Each point is reached from the start by the listed moves, each made once or not at all, plus a little noise. Say if it took an odd or an even number of moves. Then give how often each move was made.

Moves:
(1): [-24,  60, -22, -28]
(2): [-16,  15,  36,  30]
(3): [ 47, -19,   5,  49]
Start: [  3, -24, -14,   7]
Points:
[ 49, -44,  -9,  58] => odd (0, 0, 1)
[-22,  39, -38, -23] => odd (1, 0, 0)
[  1, -23, -16,   8] => even (0, 0, 0)

Moves:
(1): [ 13,   4,   0,  18,  -7,  -2,  15, -13,   0,  15]
(2): [ -8,  11,  -5,   1,  15,  18,  11,  -1, -25, -10]
(3): [ -5,  -6,   8,  11,  -6,  -2,   8, -13,   5,  -9]
(4): [-18,   0, -10,   5,  10,   4,  19,   2,   1,  -8]
(5): [-14,   4,  21,   2,  -2,  -4,  15,  10,   2,  13]
(6): [ 10, -12,  20,   2,   2,  10,   6,  -1,  17,  14]
(7): [  4, -18,   0,  -6,  -1,   4,  10,  -1, -12,   1]
(8): [ 8, 15,  6, -2, -9, -5,  9, 16,  8, -2]
(9): [ -7,  14,  -6, -18,  -6,   1,  -1,  -5,   3,  -3]
Start: [  5,   1,  -7,  13,   7,  -6,   1,   2, -18,  -7]
Points:
[ 16,  -6,  20,   2, -14,   2,  33,  -4,   2,  -7] => odd (0, 0, 1, 0, 0, 1, 1, 1, 1)
[  2,  22,   2,  22,   6,   5,  30,   2, -28, -28] => odd (0, 1, 1, 0, 0, 0, 0, 1, 0)
[-12,   0, -17,  18,  16,  -1,  19,   4, -18, -15] => odd (0, 0, 0, 1, 0, 0, 0, 0, 0)
[  1,   1,  36,  47,   9,  15,  55, -16, -18,  14] => odd (1, 1, 1, 0, 1, 1, 0, 0, 0)
[-19,  17, -16,   3,   9,  13,  60,  -1, -38, -38] => even (0, 1, 1, 1, 0, 0, 1, 1, 1)

Moves:
(1): [-2,  0, -7,  0, -3,  3,  0, 10,  4,  1,  7, -4, -6,  5, 12, -3, -5, -3]
(2): [-3,  4, -8,  0,  0,  3,  0,  1, -4, -1,  4,  5,  1,  2, -6,  6,  2,  5]
(3): [ 5,  2,  4,  2,  2, -4,  5, 10, -7, -3, -6, -2,  3,  4, -8, -4,  3, 11]
(4): [  6,   6,   8, -10,  -7,  -3,  -8,   1,  -9,  -5,  16,   1, -12,   5,  -6,
  -2,  -2,  -3]
(5): [ 2,  5, -3, -6,  1,  4,  1, -1,  6, -2, -6, -2,  5,  0, -5, -4, -6, -1]
(6): [ 3,  6, -9,  7,  3, -5,  0,  3, -8,  4, -2,  4,  3, -6,  0,  2, -5,  2]
(7): [ -7,  -6, -11,  -3, -13,  -1,  -4,   1,  -5,  10,  -6,   9,   3,  -3,   7,
  -1, -10,   9]
(8): [  5,  -2,  -5,  -2,   1,   1,  -5,  -2,   5,  -4,  -5, -10,   2,  -1,  -5,
   4,   3,   6]
(9): [-7,  4, -4, -6,  7, -7,  7,  1, -2, -1, -3, -2, -6, -3,  3, -4,  5,  1]
(10): [ 9, -5,  1, -2,  4, -1, -1, -4, -7,  2, -8,  1, -8,  8,  3,  0,  3, -7]
(11): [-6, -1,  0,  6,  5,  5, -9, -5,  5, -3, -2,  2,  4, -2,  6, -6, -3,  2]
(12): [-1, -6,  6,  0,  7, -1, -2,  8,  5, 17, -6, 10,  4, -2, -3,  2, -2,  2]
(13): [ -8,  -4,   2,  20,   3,  -2,   9,  -3,   5,   5, -18, -12, -11,  -5,  -7,
   2,  -3,  -4]
(14): [ 6, -1,  0, -3,  2,  5,  8, -1,  1, -4,  4, -2, -4, -2, -5, -1,  1,  5]
(15): [  0,   8,   6,   0,   3,  12,   4,   5,  -5,   9,  -6, -11,  -1,  -3,   8,
   3,   1,   3]
(16): [  1,   0,   7,   2,  10,  -9,  -5,   1,  -5,  -6,  -4,   7,  -2,   8,   4,
  10, -10,  -1]
(17): [ -4,  -6,  -3,  -1,   6,   9,  -2,   8,  -5,  -7,  -1,  -1,   4, -10,  -4,
   2,   3,  -2]
(18): [ 2, 10, -5,  1, -3, -6, -2,  8, -6, -1,  1, 11, -4, -4,  6,  5,  0,  3]
Start: [  7,   1,   4,   9, -11,   3, -12,  13,  13,  -1,  -4,  12, -17,   2,   3,
   6,   0,  -1]
Points:
[ 10,   9, -21,   0,  -6,  16, -16,  36,   1,  -9,  -8,  21, -25,   3,   9,
  12,  -3,  -6] => even (1, 1, 0, 0, 1, 0, 0, 0, 0, 1, 0, 0, 0, 0, 0, 0, 1, 1)
[ 10,  15, -11, -19,  -7,  15,  -9,  60,  -4,   9, -15,   9, -29, -13,   2,
   2,  -8,  28] => even (1, 0, 1, 1, 1, 0, 1, 1, 1, 0, 0, 1, 0, 1, 1, 0, 1, 1)
[  6,  15, -15,  27,  38,   9,  -4,  51,  -5,   4, -56,   5, -35,  -9,   3,
  19, -11,  19] => even (1, 1, 1, 0, 1, 1, 0, 1, 1, 1, 1, 1, 1, 1, 1, 1, 1, 1)
[  8,   9, -16,   7,   4,  -7,  -6,  14,  -8,   3, -13,  19, -27,   3,   4,
  10,   5,  -1] => even (0, 1, 0, 0, 0, 1, 0, 0, 1, 1, 0, 0, 0, 0, 0, 0, 0, 0)
[ 13,  11, -15, -13,   4,   0, -26,  30, -20, -26, -20,  29, -32,   2,  -7,
  11,  -9,  25] => odd (0, 1, 1, 1, 1, 0, 1, 1, 1, 1, 1, 0, 0, 1, 0, 1, 1, 1)
[  8, -14,   6,   8,   6,  28, -12,  34,  -4,  18, -36,  17, -12, -10,   8,
   0,  -3,  20] => even (0, 0, 1, 0, 0, 0, 1, 0, 0, 1, 1, 1, 0, 1, 1, 0, 1, 0)
